Every row gives one point. Each copy is the shape, with its points in the same order, turned, moved and blurred by noise. Some copies are also mirrored. Which?

Shape:
.41,-.41
.29,.28
-.17,-.46
-.55,.31
-.08,-.50
Copy 1, 5 rows:
.02,-.60
.45,-.06
-.40,-.20
-.08,.59
-.34,-.30
Copy 1 is: only turned
Copy 2:
.35,-.56
.32,.13
-.21,-.48
-.45,.37
-.22,-.44
Copy 2 is: only turned
Copy 3, 5 rows:
-.30,-.50
.16,.02
-.72,-.02
-.36,.75
-.67,-.14
Copy 3 is: only turned

Shape, 7 rows:
-.22,-.19,-.32
.15,.94,.07
-.04,-.03,.18
-.23,-.65,-.34
.06,-.45,.67
-.32,.20,-.06
-.33,-.03,.07
Copy 1, 7 rows:
-.19,-.30,-.05
.46,.36,.90
-.21,.23,.03
-.37,-.34,-.46
-.48,.73,-.35
-.22,-.03,.34
-.35,-.03,.13
Copy 1 is: mirrored
Copy 2 (7 x 3):
.12,.27,-.27
-.41,-.15,.78
-.06,-.23,-.17
.38,.23,-.67
.05,-.78,-.56
-.30,.09,-.13
-.20,-.03,-.27
Copy 2 is: only turned
Copy 3, 7 rows:
.19,-.33,.15
.24,.92,.27
-.16,.07,-.01
.11,-.72,-.06
-.69,-.08,-.42
.00,.06,.34
-.15,-.09,.23
Copy 3 is: mirrored

Shape (6 x 3):
-.08,-.94,-.41
.47,.41,.15
.24,.04,.33
-.19,.32,-.13
.34,.39,.19
-.08,.24,.19
Copy 1:
.70,.34,-.39
-.27,-.37,.40
.04,-.47,.12
-.42,.03,-.16
-.27,-.39,.28
-.25,-.35,-.07
Copy 1 is: only turned
Copy 2:
-.14,-.34,-.87
-.24,.09,.59
-.07,-.33,.35
.33,.25,.15
-.06,.02,.59
.25,-.10,.32
Copy 2 is: mirrored

Shape, 7 rows:
.14,.30,.02,.10
.34,.00,.15,.19
.41,.04,-.39,-.14
.54,.13,.09,.00
.82,-.44,.01,.32
-.19,.36,-.45,.32
-.87,.00,-.16,.21
Copy 1, 7 rows:
.08,-.31,-.24,.06
-.22,-.37,-.14,-.12
-.13,.10,-.44,-.39
.00,-.39,-.20,-.38
-.66,-.54,-.17,-.57
-.06,.03,-.61,.44
-.07,.33,-.02,.82
Copy 1 is: only turned
Copy 2, 7 rows:
.13,-.02,.43,.01
.22,-.32,.27,-.21
.66,-.12,.24,.22
.46,-.13,.33,-.28
.65,-.80,.18,-.34
.03,-.16,.64,.56
-.56,-.18,.13,.76
Copy 2 is: only turned
Copy 3 (7 x 4):
.18,.01,.09,.21
.13,.38,.11,.08
.28,.07,-.40,-.14
.38,.30,.04,-.05
.14,.94,-.20,-.15
-.04,-.21,-.31,.54
-.75,-.46,.04,.39
Copy 3 is: mirrored

Shape:
.27,-.08,.43,.32
.37,.40,-.21,-.40
.23,.08,.18,.31
-.13,.21,-.10,.25
.56,.79,-.18,-.43
.05,-.26,-.35,.26
.10,.27,-.47,.44
-.10,.45,.12,.80
-.14,.35,.40,.00
Copy 1 (9 x 4):
.32,.02,-.27,.49
.14,-.13,-.46,-.38
.06,-.11,-.34,.34
-.32,-.03,-.29,.08
.36,-.27,-.87,-.52
-.22,-.30,.17,.05
-.47,-.42,-.37,.03
-.44,.02,-.64,.62
.04,.40,-.52,.18
Copy 1 is: only turned
Copy 2, 9 rows:
-.08,-.19,-.14,.46
.28,.58,.41,.08
-.25,.02,-.02,.30
-.34,.04,.13,-.23
.15,.69,.76,.33
-.19,.28,-.37,-.15
-.58,.48,.01,-.16
-.85,-.20,.20,.07
-.06,-.33,.32,.06
Copy 2 is: only turned
Copy 3 (9 x 4):
.43,-.16,.19,.17
-.04,.54,-.44,-.08
.30,-.06,.13,-.08
-.11,-.16,.01,-.28
-.11,.94,-.23,-.13
.26,-.36,-.35,-.40
.04,-.02,-.05,-.71
-.04,-.21,.63,-.44
-.22,.01,.17,.23
Copy 3 is: mirrored

Shape, 12 rows:
-.31,.33,-.13,-.01,.22,.12
-.32,-.42,-.13,.40,.09,.29
-.15,-.07,.13,.32,-.27,.06
-.19,-.55,.21,-.05,.57,.11
.25,.23,-.01,-.34,-.07,.01
.15,.06,.33,-.20,.29,-.30
-.13,.39,.40,.24,-.22,.12
-.12,-.77,-.23,.31,-.31,-.28
.23,-.15,.34,-.24,-.34,-.38
-.11,-.38,.06,-.28,-.09,-.08
.21,-.03,.02,.40,-.18,-.19
-.18,-.03,.34,-.40,.09,-.15
Copy 1 (12 x 6):
-.18,-.30,.13,-.03,.15,-.26
-.05,-.35,.33,-.27,-.56,-.02
-.20,.03,.46,-.03,-.20,.12
.46,-.02,.08,-.62,-.28,-.19
-.34,.29,-.10,-.17,.27,.01
.22,.34,.02,-.15,.29,.06
-.24,-.01,.60,-.05,.32,.24
-.08,.26,.18,.06,-.94,.10
-.21,.72,.19,-.05,.04,.19
-.13,.39,.13,-.34,-.22,-.17
-.17,.06,.18,.26,-.17,.46
.06,.40,.30,-.30,.22,-.20
Copy 1 is: only turned
Copy 2, 12 rows:
.28,-.04,-.09,-.30,.18,-.08
-.34,-.30,-.31,-.32,-.21,.12
-.30,-.26,.21,-.21,-.01,-.07
-.03,-.43,-.55,.13,-.41,-.38
.34,-.22,.29,.34,.07,.10
.24,-.15,-.03,.42,.18,-.49
-.13,-.33,.39,-.28,.36,-.26
-.52,.12,.11,.10,-.67,.07
-.02,-.14,.53,.40,-.11,-.38
.08,-.19,.16,.11,-.50,-.15
-.43,-.02,.13,.22,.15,.06
.34,-.21,.21,.15,-.16,-.58
Copy 2 is: only turned
Copy 3 (12 x 6):
.15,.12,-.21,.16,.13,.43
-.30,-.19,-.35,.51,-.37,.26
-.06,-.17,.07,.16,-.44,.23
-.08,-.32,-.12,.80,.31,.06
.27,.00,-.07,-.28,.17,-.13
.24,-.02,.29,.24,.30,-.19
-.03,-.02,.34,-.14,-.17,.45
.05,-.29,-.20,.66,-.76,-.31
.44,-.28,.36,.00,-.16,-.29
.26,-.34,-.14,.31,-.07,-.13
-.10,.24,.14,.13,-.36,-.13
.43,-.29,.19,.27,.28,.11
Copy 3 is: mirrored
Copy 4 (12 x 6):
-.02,-.32,-.33,.00,.05,-.26
.06,.29,-.12,-.02,-.59,-.24
.31,.13,-.08,.18,-.26,.25
-.07,.25,.32,.39,-.20,-.66
.00,-.29,.24,-.02,.31,.11
.23,.00,.19,.32,.47,-.19
.15,.01,-.39,.42,.09,.33
.67,.39,.35,-.15,-.56,-.06
.51,-.04,.49,.30,.19,.27
.33,-.15,.44,.12,-.20,-.15
.38,.38,-.05,-.03,.05,.22
.28,-.35,.26,.44,.09,-.18
Copy 4 is: mirrored
